Each row of a before or after table is a point. One or more steps were done to the points. Then noise was added and the rows were shuffled. The steps act on columns, c1 being the first. Write out the steps. A step turns or swaps two columns, mirrors them in a line or flattens them onto one, adds a multiple of one to another, or multiplies or shifts one. Angles are multiples of 10 degrees, from the lower column toward the higher: turns from -170 to 170, lines from 10 to 170 but not 90. Use the fewest steps. Two steps may share a column if one is a turn and the other turns, adds or multiplies; they go together, in the order done. Otherwise the lowest column goes first.
In the rows, zero is written as 100.

Before:
0:  81 130
1: 135  92
2:  77 125
3: 144  95
4: 126  88
5:  95 112
6: 139 113
7: 115 142
8: 149  77
9: 102 114
10: 125  89
After (11 x 2):
0: 141 121
1:  78 140
2:  97 118
3:  80 149
4: 115 168
5: 135  86
6: 124  85
7: 149  63
8: 145  92
9: 100 122
10: 126  81
Steps: multiply c2 by 1.6

Before, 13 rows:
0:  71  96 160  73
1:  97  72  71  78
2:  75 101 125  84
3: 117  88 136 113
4: 133  73 123  43
5:  93  62 126 136
6:  77 111 109 143
7:  65 157  55  74
8:  61 119 112 143
9:  58 108 114 116
10: 105  78 111  83
11: 102 109  64 134
12:  66  66 128  91
After, 13 rows:
0: 116  98 142 135
1: 124  76  72 124
2:  92 100 129  81
3:  99 117  89 157
4: 114 124 122 103
5:  66 107 147 114
6:  88 103 133  36
7:  81 119  99 136
8:  56  93  30 106
9:  75 121 109 106
10:  64 154 133  97
11:  82  62 111  85
12: 110 115  97 150
Steps: turn c1 and c4 by -40 degrees; turn c2 and c3 by -60 degrees

Before:
0:  59 120  59  78 113 153 117  79  66
1: 140 119 134  95  81  57 100 150 143
2: 105  99 104 129  72  94  82  53 125
3:  65 123  88  94 117 125 125  95 165
4:  57 111  90 129  43 136 114  60  93
5: 117  65  61  77 105  79  61  75  76
6: 130  81  72 162 118 112  90  69 108
7: 127  98 128  96  49 130  87  95  84
8:  50  58 122 108 103  87 111 142 144
9:  64  71  98 161 120  86 129 103 132
10: 145  81 114  90  79 105 158 119  85
11:  62  71 111  78 116 133 142  85  82
12:  72 120 133  92 109  94 127 122  83
After (13 x 9):
0:  79  61 133 143 139  61  43  88  88
1: 120  11  92 131  69  93  99  74 157
2: 121  20  72 111 129 116 129 109 162
3:  45  54  91  93  57 136 149  90 134
4: 109   2  60  75 117  87 114 142  82
5:  58  35 130  83 126 134 104 120  95
6:  98   0 119 141  57  85  54  80 112
7: 116  11 114  80  62 138 122  57  82
8: 115  61  65  61  54 164 126  88  76
9:  76  14 119  83 143 113  89  41  91
10:  75  35 109 123  99  92 143 128 134
11: 122  59  88 160  67 128 104  74  95
12: 107  68 130  86  70  93  85  66  96
Steps: swap c1 and c5; shift c2 by -60; swap c4 and c9; mirror c7 and c8 in the line at 140 degrees

Before, 8 rows:
0: 130 146 113 103  98  89  89 116 119  84 125  75
1: 133 117 101 109  73  72  90 136 146 111 113 120
2:  74  49 118  94 128 133 121 124  95  74  83  89
3: 135 112  78 104 106  80  73  96 112  90 148 102
4:  60  79  96 111 106 149 125 115 116 130  57  84
5:  65  62 108  71 109 162 113 137  98  85 141  73
6: 129 111  73  70  58 105 110 109 130 117  43  49
7: 137 135 116  71  60  85  73  84 149 116  94  99
After:
0: 135  97  60 118 152  86  67  87 114  89 160 102
1:  72 115 158  74  75 122 102 153  97  74  82  95
2: 126 122 125 110  75  95  77  57 119  81 132  85
3: 135 140  84 123  83  86  98  93 146 112 117 114
4:  63 111  98  78 112 144 148 122 115 131  45  89
5: 136  95  99  87  36  70  84  61 151 117  92 102
6:  66 129 121  37  86 127 102 146 101  88 153  82
7: 127 111  16  74 138  81 121  88 130 116  26  65
Steps: turn c2 and c8 by -80 degrees; multiply c3 by 3; turn c3 and c5 by -50 degrees; turn c4 and c6 by 40 degrees; add 0.7 times c10 to c7; multiply c11 by 1.3; multiply c12 by 0.7

Before:
0: 153 113  13 124 165  73 112  78 149  95  64 132  75  84 113 114 110 110  78  90
1:  58  98 114 120  83 127 118 106  92 117  79  92 122 103 125 113  89 164 105 101
2:  81 104 131 114 106 104  71 111  85  88 102 123 122  98  91 109  99 149  88 101
3:  70  91  88 110  72  53 140 151  48  85 107 105  72 117  95  54  86  46 141 132
4:  99  74 114 145 108  87  79 112 104 113 101  55 127 104  96  96  73 182 105 100
5:  99  62 101 103 132 100  92 105  78  71 127 107  86  73 131 114  61 102 103  91
6:  40  84  56  99  73  43 151 157  57  56  89 116  63 124  58  73  56  76 127 112
7:  70  96 111 126 103 104 100 107  59  73  93  88  81 105 114  55  82 136  89  91
8: 144 104  15  95 116  92  91  66 187  81  67 149  63  92  98  84  85  71  80  76
After:
0:  69  68 113 128  70  53 139 150  49  84 107 105  70 115  58  54  83 152  98  85
1:  82 106 104 111 107 103  71 112  86  88 103 124 121  70 109 110 126  57 111 106
2:  69  98 108 119 121 104 101 107  58  74  92  88  80  92 115  55 135  78  88 101
3:  57 111 106 119 104 127 118 107  91 115  78  92 122  89 100 111 143  50  74  84
4:  40  57 119 110  82  44 149 157  56  57  88 115  64 147  67  71 125 143 135  79
5:  98  62  75  93 119  99  91 104  78  72 126 107  87  96 102 114 134 118  68 125
6:  98  68 107 138 123  86  79 110 103 113 101  56 129  89  94  98 165  45 104 108
7: 144 101  78  81 122  93  91  66 186  82  65 147  64 183 122  83  98 131 105 108
8: 154  99  69 105 141  72 115  79 150  96  63 132  78 184 122 114  99  86  92 159
Steps: add 0.5 times c6 to c2; turn c3 and c14 by -80 degrees; turn c5 and c20 by 70 degrees; turn c4 and c5 by 30 degrees; mirror c15 and c19 in the line at 140 degrees; turn c17 and c18 by -150 degrees

Before:
0:  76  87  80 112  99 106 100  90 106 121 116  68  99 108  85 106  92 116 139 105  90 113 126 101 110  84 111  79  89 101  70  88
1:  67  85  83 102 100  92 122  91  87  93 103  75  74  99  69 110  94 107 117 100 117 123 103  79  92  88  70 116 114  79 112  81
2: 113  85 102  68 100 108  75 102 107 108 117 132  87 105  96 124  96 123  70  95  75  95 115  85 103 131  76 123 143 104  97  80
3:  99 114  77  99  86 103 126 117  96 103 109 120 119  87 122 131  94 103  81  89  83  95 118  82 157  75  65 136 107  84  90 120
4: 120 108  81 115  73  97 106 125  99 118 106 126 116 145 112 102 119 102 105  79 126 100  86 100 105  85  68  72  52 113 108 113
5:  54  97 148 104  99  50  92 133 110 110  87 119  85 131  95  93  80  93  95 113 104  81 144 132  94  71  88  91 100 128 117  93
6:  98 111 113  94 118  83  75 104 120  92 144 108  71 102 121 109 116 112  97 100  97  70 103  83 105  78  69  76  99 105 121  95
7: 108 126  71 141  79  61 116 105 110 105  89 131 122 134  73  91  83 117 101  93 104  93  68 110 120 107  90  86 101  84  96 111
8: 116  85  90  89 107  84  96  97 130 116 100  85  95  95  92 124  88 102  95 101 104 114 115  78  65  69  81  98  80 129  80  87
9: 113  98 106 101  80  77  86 104 135 128  95 100  97  91 135 102  85  92  98  81  90 122  97 100  77 104 102 113 112 124 100 117
After, 10 rows:
0: 120  86  82  92 104  86  97  98 130 108 101  87  96  98 134 125  87 101 109 112 101  89 110  96  89  72  82 100  87 130  82 116
1: 100 128  38 141  82  62 115 109 110  97  90 131 125 136  74  88  84 115  96 109  95 109  79 129  76 106  87  85  91  83  95  86
2:  94 116  57  97  84 101 126 115  96  92 108 123 119  88  47 133  94 107 116 110 115 110 110 101 131  77  66 136  99  87  93  80
3: 150 107  63 119  72 100 108 125 101  91 108 124 114 143  93 103 121 103  96 120  72  97  92 121 113  85  71  73  89 112 110  93
4:  98 111 125  92 119  85  75 102 117  97 143 110  70 102 103 108 118 112  93  90 101 131  98 100 122  80  70  76  98 103 119 105
5:  63  82 103  71 102 109  75 106 107  98 117 133  88 107  95 125  94 124 126 109 128 113 109 104  97 132  78 122  81 104  99 114
6:  95 100 114 101  79  76  88 100 137  97  95 100  99  91 128 102  86  90 112 138 107  76 100 118 131 104 104 116  85 121 100  84
7:  83  82  66  96  98  94 127  89  88  97 101  73  72 100 102 107  94 108  93  92  85  72 101  97  69  89  69 117 128  80 116 122
8: 105  86  60 111 101 105  98  91 109 115 118  67  98 111  85 104  88 117  68 116 114  76 117 120  88  87 113  83 127 105  67 110
9:  88  93 197 101 100  48  92 133 110 112  86 116  85 134 107  91  81  92  98 102  99 120 134 153  93  69  88  90 145 127 119 105
Steps: mirror c1 and c29 in the line at 140 degrees; multiply c3 by 2; mirror c10 and c20 in the line at 30 degrees; turn c15 and c25 by 80 degrees; turn c19 and c22 by -160 degrees; turn c21 and c32 by 170 degrees; multiply c23 by 0.7; shift c24 by 20
